Each point is reached from the start by the listed moves, each made once or not at all, plus a little noise. Say if it took an odd or an even number of moves. Then give how often each move was made.

Moves:
(1): |  31.5 | -11.2 |   8.4 |  -2.6 |
(2): |  17.6 |  30.4 |  -0.9 | -17.0 |
(3): | -7.0 |  6.5 | 35.9 | 16.1 |
Start: |   2.6 | -18.5 |  11.6 |  -5.4 |
Points:
|   3.0 | -16.5 |   8.7 |  -5.5 | => even (0, 0, 0)
|  19.7 |  11.2 |  12.0 | -21.6 | => odd (0, 1, 0)
|  51.4 |   1.9 |  17.7 | -25.4 | => even (1, 1, 0)

Moves:
(1): |  25.3 | -16.9 | -16.2 |  -1.7 |  -4.8 |   2.2 |  -0.4 |  12.5 |
(2): |   2.4 |  17.5 |  -5.5 |   7.1 |  -4.3 |   0.2 | -16.8 |   3.2 |
(3): |   5.3 |   9.6 |  14.8 |  11.9 | -16.4 |   4.7 |   4.7 |   3.2 |
(4): |   0.3 |  -8.7 |  -6.2 |  15.3 |   1.6 |  10.5 |   3.9 | -18.2 |
(5): |  6.2 | 14.4 |  3.2 | 19.8 | 34.7 | 13.1 | 17.5 | -1.4 |
(6): |  -0.6 |   6.8 | -12.7 |  -8.9 |  -2.5 |  31.9 |  -3.8 |   1.2 |
(7): |   6.2 |  20.7 | -24.9 |  10.1 | -26.1 |   2.7 |  28.6 |   1.5 |
(8): | -18.8 |  -9.5 |  -4.8 |  19.4 |  -7.3 |  -1.0 |   3.8 |  19.3 |
Start: |  15.5 |  16.8 |  11.4 | -17.6 |  13.0 |   2.9 |  -0.4 |  -5.1 |
Points:
|  45.3 |   9.1 | -16.1 |   2.5 |   4.4 |  13.9 | -12.9 |  -9.0 | => odd (1, 1, 0, 1, 0, 0, 0, 0)
|  20.3 |  33.8 |  12.9 | -13.3 |  -5.9 |  39.8 |   1.9 |   0.1 | => even (0, 0, 1, 0, 0, 1, 0, 0)
|  37.0 |  49.2 | -50.4 |  29.0 |   0.5 |  52.6 |  28.7 |  32.1 | => even (1, 1, 0, 0, 1, 1, 1, 1)
|   3.6 |  31.4 |  -2.5 |  28.1 | -17.0 |  49.0 |  -9.2 |   6.2 | => odd (0, 1, 1, 1, 0, 1, 0, 1)
|  45.4 |  22.3 | -29.0 |  -8.2 | -17.2 |   8.2 |  29.1 |   7.7 | => even (1, 0, 0, 0, 0, 0, 1, 0)

Moves:
(1): |   9.8 |  -6.4 |   0.4 |  -1.2 |   7.5 | -10.3 |   9.9 |  -3.4 |  10.5 |   6.5 |   6.1 |  -1.8 |
(2): |  -5.7 |   9.2 |  -9.0 |   9.1 |  15.8 | -10.0 |  -0.2 |  -0.1 | -13.6 |  -0.1 |  12.7 | -13.1 |
(3): | -12.2 |   2.0 |  24.6 |   6.4 |   6.7 |   6.4 | -15.9 |  16.5 |  -0.2 |   4.7 |  10.6 |  -0.1 |
(4): |  21.8 | -13.0 |   1.7 |  36.9 |  -5.4 |  -8.8 |  16.1 |  25.6 |  13.2 |  17.0 | -16.8 |  18.2 |
(5): | -3.5 | -1.2 |  2.2 | -2.7 | 11.1 |  1.3 | -2.3 |  2.6 | -2.4 | -0.3 | -5.5 | 10.5 |
(6): |   2.1 |  13.0 |  -2.8 |  10.1 |   5.8 |  17.1 |   1.9 | -17.0 |   0.6 | -23.0 | -10.3 |   6.3 |
(7): |  -1.3 | -15.0 |   5.5 | -26.2 |  -9.5 |  -3.2 |  14.9 |  15.6 | -12.4 |  -4.3 |  -9.0 | -28.1 |
(8): |   7.9 |   5.2 | -11.2 |  -0.3 |   5.3 |   6.5 | -10.0 |   6.9 |   7.1 |   7.0 |  18.4 |  -3.6 |
(9): |  -7.3 |  -1.0 |  -9.7 |  23.4 |  10.9 |   5.9 | -12.1 |  -4.4 |   2.4 |  12.3 | -12.4 | -18.5 |
(10): |  10.5 |  16.2 |   2.4 | -16.6 | -16.8 |  28.0 |  13.1 |   3.0 | -12.1 |  26.2 |  12.5 | -10.1 |
(11): | -0.6 | -6.7 | -7.9 | -3.5 |  2.2 | 20.8 | 15.3 | -0.7 |  5.2 |  3.4 | 26.2 | 18.2 |
Start: |  -5.1 |   5.1 |   5.3 | -18.3 | -18.4 |   8.6 |   6.0 |   3.6 |  -3.3 |  -9.5 |  13.4 |   1.2 |
Points:
| -24.4 |  23.4 |   6.8 |  -1.2 |  11.2 |  60.5 |   4.1 |  20.0 | -24.7 |  38.7 |  57.3 | -11.9 | => even (0, 1, 1, 0, 1, 0, 0, 0, 1, 1, 1)
|  20.1 |  -4.5 |  29.1 |   0.3 | -12.8 |  47.2 |  42.7 |  46.8 |  10.0 |  49.0 |  46.4 |  35.3 | => even (1, 0, 1, 1, 1, 0, 0, 0, 0, 1, 1)
|  12.6 |  -3.2 |  23.5 |  10.6 | -14.7 |  26.7 |  13.4 |  49.7 |   7.1 |  -8.4 |   5.6 |  -5.5 | => odd (0, 0, 1, 1, 0, 1, 1, 1, 0, 0, 0)
|  11.0 |  15.9 |  -8.8 | -31.4 |  -5.8 |  53.5 |  21.3 |   6.7 | -10.0 |  14.7 |  13.8 | -45.0 | => odd (1, 0, 0, 0, 1, 1, 1, 1, 1, 1, 0)
|  21.6 | -28.4 |  19.0 |  -3.9 | -11.6 |  21.3 |  36.0 |  64.9 |  21.9 |  24.0 |  47.2 |   3.4 | => even (1, 0, 1, 1, 0, 0, 1, 1, 0, 0, 1)
|  10.5 | -15.0 | -13.9 |  27.6 |  20.5 |  23.3 |  49.8 |  21.8 |   2.3 |   0.0 |   4.0 |  -6.5 | => even (1, 1, 0, 1, 1, 1, 1, 0, 1, 0, 1)
| -18.5 |  17.0 |   1.5 |  14.4 |  22.7 |  67.3 | -15.9 |   6.8 |   8.2 |  -5.0 |  42.0 |  13.6 | => even (0, 0, 1, 0, 1, 1, 0, 1, 1, 0, 1)
